Each point is reached from the start by the listed moves, each made once or not at all, plus a little noise. Say if it took an odd or an even number of moves. Then give how often each move was made.

Moves:
(1): [+0.72,+0.04,+0.29,-0.33,-0.20]
(2): [-0.22,+0.86,+0.05,+0.01,-0.03]
Start: [-0.25,+0.25,+0.35,+0.23,+0.25]
Points:
[-0.47,+1.10,+0.41,+0.24,+0.22] -> odd (0, 1)
[+0.47,+0.29,+0.65,-0.11,+0.04] -> odd (1, 0)

Moves:
(1): [+0.47,+0.04,-0.06,-0.12,-0.02,-0.14,-0.08,+0.05,-0.07]
(2): [-0.10,+0.76,-0.05,-0.06,-0.09,+0.07,-0.05,+0.08,-0.16]
(3): [+0.10,+0.15,+0.75,-0.05,+0.03,-0.15,-0.02,-0.22,-0.03]
(4): [+0.14,+0.08,+0.14,+0.57,-0.07,+0.17,+0.03,+0.02,-0.01]
(5): [+0.03,+0.05,+0.07,+0.04,+0.50,-0.03,+0.11,+0.08,-0.02]
(6): [+0.21,-0.05,+0.13,-0.02,+0.03,+0.51,-0.07,+0.04,+0.07]
(7): [-0.03,+0.09,-0.14,-0.10,-0.13,+0.12,+0.63,-0.23,+0.23]
(8): [+0.01,-0.13,+0.24,-0.05,-0.12,-0.10,+0.24,+0.71,+0.12]
Start: [+0.16,+0.13,+0.29,+0.15,-0.02,+0.01,-0.08,-0.05,-0.23]
Points:
[+0.61,+0.16,+1.54,+0.61,-0.21,+0.40,+0.07,+0.52,-0.02] -> even (0, 0, 1, 1, 0, 1, 0, 1)
[+0.38,+0.21,+1.41,+0.65,-0.18,-0.07,+0.18,+0.48,-0.14] -> odd (0, 0, 1, 1, 0, 0, 0, 1)
[+0.59,+1.10,+1.42,+0.45,+0.15,+0.59,+0.82,+0.47,-0.06] -> odd (0, 1, 1, 1, 1, 1, 1, 1)
[+1.04,+0.35,+0.41,+0.52,+0.24,+0.64,+0.53,-0.11,-0.04] -> odd (1, 0, 0, 1, 1, 1, 1, 0)
[+0.39,+0.25,+1.22,+0.12,+0.06,+0.40,-0.16,-0.25,-0.20] -> even (0, 0, 1, 0, 0, 1, 0, 0)
[+0.40,+0.88,+1.43,-0.04,+0.32,+0.24,+0.13,+0.64,-0.22] -> odd (0, 1, 1, 0, 1, 1, 0, 1)

Moves:
(1): [+0.53,+0.00,+0.27,+0.06,+0.27,+0.11,+0.09,-0.13,-0.17,+0.03,-0.11,+0.14,+0.29,+0.00]
(2): [-0.04,+0.45,-0.22,-0.09,+0.17,+0.10,+0.19,+0.19,+0.27,-0.12,+0.14,-0.16,+0.02,+0.11]
(3): [-0.17,+0.20,+0.52,+0.18,+0.06,+0.40,-0.13,-0.12,-0.02,-0.06,+0.11,+0.02,-0.25,+0.05]
(4): [+0.02,-0.07,-0.11,+0.67,-0.08,+0.11,-0.28,-0.01,+0.35,-0.25,+0.05,-0.08,+0.26,+0.12]
(5): [-0.05,-0.41,+0.11,-0.21,+0.83,-0.17,+0.03,-0.16,+0.18,-0.06,+0.05,-0.08,-0.19,-0.19]
(6): [+0.00,-0.03,-0.21,+0.12,+0.06,+0.55,+0.03,-0.02,+0.07,+0.34,+0.13,+0.05,+0.04,-0.05]
(7): [-0.08,-0.19,+0.04,+0.09,-0.03,+0.12,+0.69,+0.07,+0.07,-0.06,+0.08,+0.09,-0.03,-0.19]
(8): [-0.05,-0.11,+0.15,-0.04,+0.23,+0.13,+0.10,+0.85,+0.01,+0.06,+0.03,+0.02,-0.02,-0.05]
(9): [+0.08,+0.15,+0.04,-0.24,-0.33,-0.19,-0.06,+0.07,+0.85,-0.02,-0.21,+0.19,+0.03,-0.12]
(10): [+0.00,+0.20,-0.04,+0.18,+0.31,-0.34,+0.18,+0.11,-0.03,+0.59,-0.05,-0.05,-0.10,-0.06]
(11): [+0.02,+0.01,+0.00,+0.01,-0.12,+0.00,+0.05,+0.14,+0.20,+0.07,+0.60,-0.04,+0.16,+0.06]
(12): [-0.38,+0.28,-0.14,+0.23,+0.29,+0.18,-0.35,+0.01,-0.06,-0.13,+0.10,+0.81,+0.08,+0.11]
(13): [-0.42,+0.04,+0.05,-0.05,-0.15,+0.06,-0.03,-0.14,+0.07,-0.03,-0.09,-0.06,+0.53,+0.07]
(14): [-0.06,-0.14,+0.21,-0.19,+0.24,-0.04,+0.04,-0.02,+0.42,+0.00,-0.21,+0.34,-0.26,+0.95]
Start: [+0.11,+0.20,+0.10,+0.07,+0.10,-0.38,-0.10,+0.39,+0.03,+0.65,-0.04,+0.07,-0.37,-0.08]
Points:
[-0.17,+1.17,+0.02,+0.24,+0.93,+0.19,+0.01,+1.32,+0.95,+1.38,-0.12,+1.00,+0.44,-0.10] -> even (1, 1, 0, 0, 0, 1, 0, 1, 1, 1, 0, 1, 1, 0)
[-0.14,+0.68,+0.45,-0.06,+0.26,+0.54,+0.70,+0.54,+1.69,+0.70,+0.01,+0.65,-0.73,+0.68] -> even (0, 1, 1, 0, 0, 1, 1, 0, 1, 0, 0, 0, 0, 1)
[-0.02,-0.03,+0.80,+0.10,+0.88,-0.34,+1.06,+1.21,+0.59,+1.24,+0.21,+0.48,+0.23,+0.72] -> odd (1, 0, 0, 0, 0, 0, 1, 1, 0, 1, 1, 0, 1, 1)
[-0.03,+0.89,+0.62,+0.24,+1.10,+0.50,+0.32,+0.27,+0.69,+1.41,-0.14,+0.32,-0.12,+1.00] -> odd (1, 1, 1, 0, 0, 1, 0, 0, 0, 1, 0, 0, 1, 1)
[-0.23,+0.42,+0.68,-0.17,+0.61,-0.11,-0.32,+1.02,+1.20,+0.55,-0.57,+1.47,+0.26,+0.93] -> even (1, 0, 0, 0, 0, 0, 0, 1, 1, 0, 0, 1, 1, 1)
[-0.12,+0.26,+0.57,+0.41,+0.48,+0.71,-0.09,+1.08,+0.08,+0.98,+0.29,+0.12,-0.58,-0.12] -> odd (0, 0, 1, 0, 0, 1, 0, 1, 0, 0, 0, 0, 0, 0)
